Each row is a point. Each table stands for the endless flat space through its points: a line for two points, a plane for three, and so on. Write the one point that lies in both, or say that there is none.

First (3 x 4):
-84,-96,53,-79
-63,-127,80,-107
-85,-113,50,-55
Second (2 x 4):
7,-105,31,-96
-109,-137,55,-112
They share: no point

First, 4 rows:
-226,154,-245,-60,1,-58,-38,104
-160,116,-213,19,-41,-4,-167,-11
-226,68,-139,102,-134,-7,-268,-48
-9,71,-84,-43,162,-78,-46,170
Second:
-117,185,-138,-24,120,8,-119,149
-183,128,-177,-66,102,-10,-77,101
65,44,-20,95,16,-121,-153,140
They share: -97,83,-122,-10,64,-58,-99,107

First:
-123,42,134,-172,11,8,92,209,-176,23,-120
-178,-17,122,-191,56,-26,10,257,-104,61,-177
4,245,70,35,46,142,270,-7,-228,-139,65
-97,112,143,-134,-4,40,169,149,-236,-44,-51
Second (3 x 11):
-76,141,90,17,50,21,114,49,-90,-15,-76
-140,120,87,-136,58,46,146,168,-89,-74,-74
-110,134,114,-110,112,59,152,182,-126,-68,-106
They share: no point

First:
-40,41,-105,-77,-19,34,-66,-30,-56,-98,84,-30,-151,43
-108,8,-73,48,37,20,-9,101,-195,17,174,16,-262,-126
107,4,14,-25,-36,-86,106,-45,18,49,172,92,-320,104
-42,23,-143,-37,98,43,-20,-14,118,-174,27,-9,-8,57
-168,-151,-197,42,23,24,12,47,54,13,144,-16,-74,-80
-4,-90,-85,90,90,-69,119,33,125,41,131,75,-161,-4
Second, 3 rows:
71,-39,-110,0,96,-59,27,-53,194,-152,188,-54,-163,-13
11,-41,-106,-58,15,-5,39,-35,144,-94,141,9,-146,58
-85,-39,-98,-78,-72,37,87,-101,8,10,140,90,-37,167
They share: -15,-41,-104,-71,-13,11,49,-43,113,-67,133,33,-125,88

First:
-107,81,-58,63,3,127,-115,210,-97,-96,-32,42,-87,10,-112,187,-13,33,-159,-217,105,98,45,38
-161,133,-100,195,-30,143,-138,195,-69,-8,-72,108,-95,19,-165,180,-31,-17,-127,-185,88,83,17,68
-163,161,-88,31,-214,49,-26,95,-241,-130,-164,-126,65,169,-81,-24,-153,-5,29,-47,56,29,19,0
-148,101,-42,-1,-229,178,-87,-8,-65,-83,2,-73,129,143,28,-111,-104,-5,69,-16,29,207,24,126
-136,14,95,75,-140,264,-103,-133,-74,-65,57,-22,64,-116,62,55,-60,-126,128,-70,-1,167,-162,188
-114,39,8,9,-68,106,-36,49,-337,-179,-122,-103,-1,-30,-43,164,-68,-35,-17,-170,102,-56,-84,-50
Second:
-126,198,-82,143,-211,238,-141,185,-66,-27,29,-99,-100,22,46,101,-108,75,-136,-18,-3,205,77,181
-175,125,5,56,-166,169,-75,86,-118,-91,-13,-57,-34,4,56,52,-152,9,-68,-97,3,121,-35,139
-109,122,-33,84,-156,190,-99,127,-95,-70,-5,-105,-63,1,-4,108,-86,38,-65,-36,19,167,23,117
They share: no point

First, 6 rows:
1,-81,-39,-22,126,153,-116,118,4,114,-54,36,-83,-127,-52,-30,42,220,21,241,-31,-6,-20,72
130,-76,105,-88,-14,26,61,16,26,91,-206,33,111,-157,-45,58,-62,117,58,239,-2,-99,-150,-51
-19,-170,-15,-8,30,87,-7,92,-21,28,-101,-30,3,-225,-63,-94,-51,225,78,191,-30,3,-12,-35
143,-143,89,56,-85,83,154,-43,-128,-92,-107,-76,256,-276,-46,-134,-200,137,42,140,-7,-54,4,-221
98,-70,31,0,15,92,65,59,-48,11,-137,-49,80,-196,-73,-10,-112,156,23,204,-20,-31,-46,-28
59,-59,-98,207,46,259,70,29,-240,-166,60,-219,63,-248,-115,-219,-236,195,-21,42,17,79,192,-84
Second:
53,-127,47,-116,52,-1,-114,-163,-39,-24,-36,-56,-98,-61,38,-41,-86,244,176,67,25,25,-86,3
102,-25,43,40,9,162,93,23,-20,79,-152,-72,103,-160,-126,7,-91,52,43,132,111,-99,-36,-93
125,35,11,88,-20,221,174,77,-39,132,-186,-50,154,-181,-196,-5,-122,-26,-16,139,145,-137,-38,-117
They share: 89,-46,29,-14,16,110,30,-43,-39,54,-111,-53,28,-121,-79,-23,-104,109,80,103,85,-56,-62,-57

First:
140,21,-17,-119,165,-55,-29,59,47,141,66,35,44,56,47,-147,-18,51,-115,196,90,-50,-130,-91
14,177,-35,-47,63,-31,91,119,113,-57,42,-49,122,2,149,-3,-150,135,-151,64,144,76,-82,-97
Second, 4 rows:
61,159,-74,-215,108,-61,-25,-7,84,8,92,17,161,105,-14,-33,-58,73,-43,186,135,41,-138,-162
35,141,-26,-93,113,-48,89,83,70,-17,129,33,22,15,136,-54,-105,39,-60,176,88,-79,-90,-14
127,27,-2,-7,118,-29,1,143,88,118,-40,-59,105,5,116,-117,-76,157,-251,56,137,91,-106,-140
17,117,-48,-93,148,-63,107,75,60,-56,172,55,3,-1,132,-39,-106,13,-51,166,31,-127,-108,16
They share: 77,99,-26,-83,114,-43,31,89,80,42,54,-7,83,29,98,-75,-84,93,-133,130,117,13,-106,-94

First (6 x 24):
-130,17,-37,-135,-32,146,-76,40,71,136,-138,-174,-121,56,191,13,122,106,112,8,64,20,-107,11
45,328,-98,80,-10,160,1,239,185,200,-85,-101,-33,288,110,-239,90,43,145,121,65,42,-92,6
4,-117,-31,-195,-193,125,-161,44,58,126,-11,-15,-59,12,61,57,108,322,303,-21,25,49,-96,36
-145,20,26,-12,113,-68,-61,-113,87,-51,-19,-214,-232,5,-12,-113,44,10,5,180,-83,-70,-119,-52
29,96,56,142,-29,-46,-95,39,119,-21,-17,-98,-158,117,-72,-189,50,138,163,202,-125,70,-23,-134
23,-87,-82,-241,-191,138,-141,56,71,155,41,19,-24,27,35,35,95,328,314,-23,51,9,-142,96
Second:
13,48,-4,-63,46,43,-30,37,103,94,-34,-99,-81,70,32,-86,60,86,97,153,-12,-38,-120,20
69,-4,26,-125,92,47,26,61,105,132,-78,-87,-23,54,20,-32,14,78,71,195,-54,-56,-162,12
They share: no point
